Every row gives one point. A path goes straight from each point to the next, and from the last back to the first. The post is the endless flat space through its rows: a point in 2 columns, a line in 3, a plane in 4, and so on, so that a path can go around it. Count how often the path circles the post. Going back the other way cancels.
In the rows, 128 means zero.

Post (1 x 2):
[[120 138]]
Path:
[[133 190]
 [212 128]
 [131 102]
 [ 36 106]
 [122  97]
 [195 115]
 [149 161]
 [167 171]
 [135  99]
 [100 110]
 [ 35 156]
 [ 95 145]
 [ 72 118]
 [129 104]
 [191 109]
 [121  58]
 [ 82 129]
 [ 96  93]
 [145 123]
 [191 156]
 [158  79]
 [ 37  99]
 [ 82 174]]
Times around: 1

Post:
[[160 117 100 126  98 116]
 [111 124 188 138 191 119]
 [116 144 140 130 166 120]
 [164 127 130 108 127 102]
 [ 92 174 156 152  79 151]]
Path, 31 rows:
[[114 127  77 137  56  96]
 [ 90  87 166 133 138  90]
 [ 58 162 210 141  99 151]
 [146 136 107 111 164 153]
 [127 147 115 181   7 198]
 [126 173 140 184  61 174]
 [195  78  96 117 198  70]
 [154 136  61  93 124  69]
 [136  86 152 104 175  96]
 [120 131 116 146  98 171]
 [154 143 193 121 142 131]
 [132 180  87 177 160 138]
 [136 137 105 126 150 102]
 [ 96 147 187  93 163  63]
 [121 128 118  96 150 109]
 [113 122 126 133 188 146]
 [115 159 187 182 130 170]
 [177 163 146 118 211  66]
 [ 98 154 137 145  55 105]
 [ 88 132 156 118 183 103]
 [ 76 142 146 111 199 137]
 [125 162 147 115 112 143]
 [130 186 229 155  57 189]
 [244 170  44 109 128  97]
 [170 106 155 129 191  75]
 [119 146 179 137  91 113]
 [118  49 137 122  82 102]
 [127 124 165 105 105 126]
 [191 113 146 130 134 140]
 [133 190 106 152 138 147]
 [160 145 190 122 156  87]]
Times around: 5

Post (10 x 11):
[[156 121 117  99 126 129 100  90 173  98 145]
 [134  94 141 146 104 171 142 120  98 125  84]
 [131 103 180 113 115 148 139  68 134 138  60]
 [150 118 109  93 136 130  85 138 156 134 132]
 [138 134 163 111 122 163 137 110  96 125  90]
 [ 92 180 118 125 145  69 103 154 110 150 176]
 [106 199 138 123 112  78  78 146 133 153 160]
 [ 76 170 141 113 133  97  96 165 133 159 189]
 [126 140  94  93 125 144  97 105 149 129 131]
 [143 137 156 147 134 161 150 119 125 163 108]]
Path (25 x 11):
[[ 98 173 135 156 122 138  70 164 102 161 122]
 [101  91 146 156 126 171 148 123 108 166 123]
 [160 136 147  96 136 125  86 111 178 154 186]
 [128 129 110 119  90 163 165  84  83 115  96]
 [110  91 121 183  99 155 167 179 106 159 111]
 [120 127 149 149 151 113 124 164 125 142 155]
 [139 148 182 151 120 146 143  70 154 118 142]
 [138 184 164  97 136 146  93  91 112 126  88]
 [101 154 185  64 125  72  78  16 192 116 154]
 [176 167 219  76 140 140 134  67  93 102  99]
 [133 124 151 110 155  99  89  63 138 100 133]
 [131 170 186  96 125 115  94  98 150 195 145]
 [147 102 103  76 136 180 164 130  84 125 111]
 [141 140 189 143  92 184 154 116 139 119 102]
 [ 92  63 143 157  95 167 105 162 124 133 105]
 [125 141 131 127 131  67 118  43 112  88 114]
 [ 85 113  92 117 104 144 111 121 109  84 122]
 [ 94 132 129  92  95 119  95 101 141 103  74]
 [ 88 160 182 137 132  74  86 110 155 112 146]
 [105 137 144 134 135 185 108 164  92 140 185]
 [ 88 104 125 133  98 152 145 121  93 137 121]
 [ 75 151 102 101 143 112 137 141 129 146 175]
 [ 91 121 166 120 113 127 115 160 122 157 158]
 [153 171 147  70  76 104 121   7 197  72 101]
 [142 111 139 115 138  87 118  92 169 117 109]]
Times around: 3

Post (13 x 14):
[[ 91 153 153 177 114  93 154 108 196 120 150 126 109 177]
 [152 135  89 141 152 135 123 144 132 137  94  45 145  89]
 [144  81 129 112 145 106 108 154 106  91 167 131 186 142]
 [147 106 119 118 144 117 162 151  68 139 125  61 123 115]
 [141 132 111 145 121 175 150  74 106 150 117 138 197 134]
 [163 147  85  88 125 152 163 110 118 167 112 139 159 137]
 [ 94 138 124 114  87 137 177  98 145 158 115 130 146  99]
 [139 117 113 142 141 104 108 177  85 151 127 108 162 139]
 [103 145  66 115 133  93 159 132 111 118 106  36 131 140]
 [173 128 170 155  95 142  93 111  97 114 131 188 177 143]
 [118 140 103 133 117 137 121 141 123 130 157  76 136 118]
 [129 122 125 138 165 124 101 144  91 101 142 151 148 140]
 [ 61 117 156 127 117 110 127 105 182 125 137 121 109 196]]
Path, 24 rows:
[[178 106 196 131  92 108 108 164 147 107 189 188 135 167]
 [ 91 171 140 185 158 109  67 173 133  65 187 158 107 137]
 [ 64 158 152 110 103  41 117 136 127  48 184 155 148 116]
 [ 98 123 117 141 141 165  70 138 157 117 216 164 156 136]
 [139  71 133 183 147 141 172 141 108 134 135  94 166 108]
 [170 108 104 107 116 109 105 197 161 127 141  86 147  93]
 [171 154 133 202 123 146  75  99 148  93 133 162 129 102]
 [129 119 207 189 107 133   7 128 145 116 156 185 197 101]
 [113 113 123 104 111 109 121 141 175 152 152 143 133 137]
 [194 137 107 193 133 142 123 126 159 103 183  95 175 167]
 [136  69 125  32 135 123 157 152 105 108 169 122 130 220]
 [212  49 214 183 167 178 113 152 152 180 117 211 156  90]
 [161 148  48 175 125 160 141  81 124 129 106  40 141 111]
 [106 159 124 186  83 143  95 152 188 152  88 108 102 115]
 [ 98 138 145 138 140  66 119 167 162  66 220 138 118 204]
 [126 123 145 176 128 148  46 160 114 137 134  42 158  52]
 [178 137 125 145  79 164 160  50  62 164  79 103 156  80]
 [158 116  80  94 129 127 130 137 103  97 138 142 173 133]
 [181 125 147 120 156 143 173 159 150 107 102  78  94  91]
 [182 118 191 209  75 132  87 161 102 105 100 196 152  94]
 [103 164 107 137 127 177 131 102 129 119 143  87 102 157]
 [ 54 136 154 120 153 124 149 126 151 124 164 143 122  93]
 [132 116  97  85 124 111 127 124 150 102 149  94 170 125]
 [119 154 119 141  88  79 131 168  66 154 110 140 120 120]]
Times around: 3

Post (17 x 18):
[[135 115 111 125 164 142 103 126 118  94 109 181 116 123 118 124 142 100]
 [110  87 101  95 112 116 111 111 127 115 132 159 129  61 119  93 135 146]
 [110  52 129 105 132 123  66 134 139 130 125 142 158  52 160 102 151 126]
 [126 148 138  85  82 119 160 139 117 127 120 136 157 153 110 146 137 112]
 [105  73 122 113 142 122 108 104 148 134 118 137 141  95 108  65 163 103]
 [146 179 161 105 132 118 158 128 109 107 163 105 150 151 122 141 132 148]
 [135 164 149  85 115 136 109  97 140 127 137 123 129 158 108 137 103 121]
 [127 161 108  92 139 153 159 104 103 141 128 112 124 172 141 155 134 123]
 [ 96 116 135  91 104 140 155 115 148  91 157 128 126 158 125 156 128 117]
 [135 136 158  94  97  97 144 120 120 129 162 109  91 159 121 158 133 100]
 [106 115 157 133 140 131 134 115 122 146 114 189 135 113 125 127 170 135]
 [133 179 104  98 117 120 134 153 141 146 142 139 126 186 134 137 119 126]
 [104  87 124 129 166 111 136 133 149 148 103 140 143  68 120 117 119 126]
 [156  84 131 174 111 171 118 115 141 132 123 164 118 122 115  93 131 118]
 [124 104 128 107 130 140 129 127 150 106  89 155 105 109 143  97 150 125]
 [101 108 157 148 124 159 138 132 102 141 127 179 124 107 124  68 112 108]
 [ 86 117 118 129 131 139  96 129 146 128 122 116 133  58 133 108 171 108]]
Path (30 x 18):
[[ 54 110  97  87 115 132 122 136 131 183 143 133 191 138  99 151 127  85]
 [110  64 141 118 136 109 133 126 101 130 106 190  92 135 109  93 136 119]
 [ 62  81 177 130  93 148 125 125 145 160 122 144 136 131 113 115 131  96]
 [124 104 161 106 121 110 117  60 120 130 119 135  74 167  96 110 138  84]
 [198 207  85 129 185 144   7  98 139 110 143 132 122 166 138  97 138 113]
 [145 141  88  94 109 157  86 132 200 144 108 108 131 119 121  89  77  99]
 [ 96 118 147 130 110 126 156 155  95 172 129 181 136  82 107  49 139 107]
 [137 101 128 113 141  95  92 144 115 154 151 161 134 138 130 122 150 121]
 [116 156  87 103 116 164 148 122 117 132  78 114 184 158 122 128 143 136]
 [ 82 137 126 102  94  99 168 126 120 143 118 112 171  99 134  72 220 134]
 [ 84  96 159  95 121  96 197 122 124 132 134 164 149 116 117  98 140 101]
 [107  93 162  76 123 112 113 127 159  97 134 185 108  94 155 142 101 115]
 [134 119 107  84 130 126 172  85 109  98 115 124 127 128 131 151 107 134]
 [ 71 145 149 143 139 157 136 112 161 138 137 137 147 140 141 188 171 102]
 [128 103  72  73 105 131 143 141 178 118 112 132 104 110 122 129 149  95]
 [101 136  99  61  90 145 109 141 166 126  81 114 167  88  78 160 145 109]
 [ 90 194 120 106 169 136 115 137 126 119 154 120 156 127 114 133 113 137]
 [109 168  65  82 156  94 104 121 113 118 131  80 137 118 148 162 132 129]
 [112 140 136 118 102 133 140 157  88 112 152 128 156 110 168  61 101 118]
 [168 124  80  93 126 115 134 115 134 109 153 149 131 123 129 188 135 144]
 [129 126  87 136 185 117 109 160 152 131 180 171 116 140 118 112 109 120]
 [140 148  81 117  83 185 128 124 104 169  86 138 116 133 124  55 163 137]
 [129 133 137 130  92 159  65 129 162 170 121 132 149 110 143 118 108 144]
 [137 109 120 160 105 143  93 130 135 171 130 109 150 109 145 114 137 118]
 [118 119  94  96  67 140 130 111 137 129 161 147 113 133 141 106  95 121]
 [104 168 161 121  97 179 233  95 116 142 164  92 148 120  95  62  98 143]
 [ 84 147 121  90 120 121 146 168 123 140 162 125 172 102 129 178 178 135]
 [106 142 184 108 134 157 193 118 156 105 137 131 111 146 124 112 108 114]
 [137  64 116 150  63 158 130 122 121 166 188 149 135 110 143 112 110 111]
 [111 104 102  82 107 214 122 101 162  80 104 179  65 124 131 127 138  97]]
Times around: 4
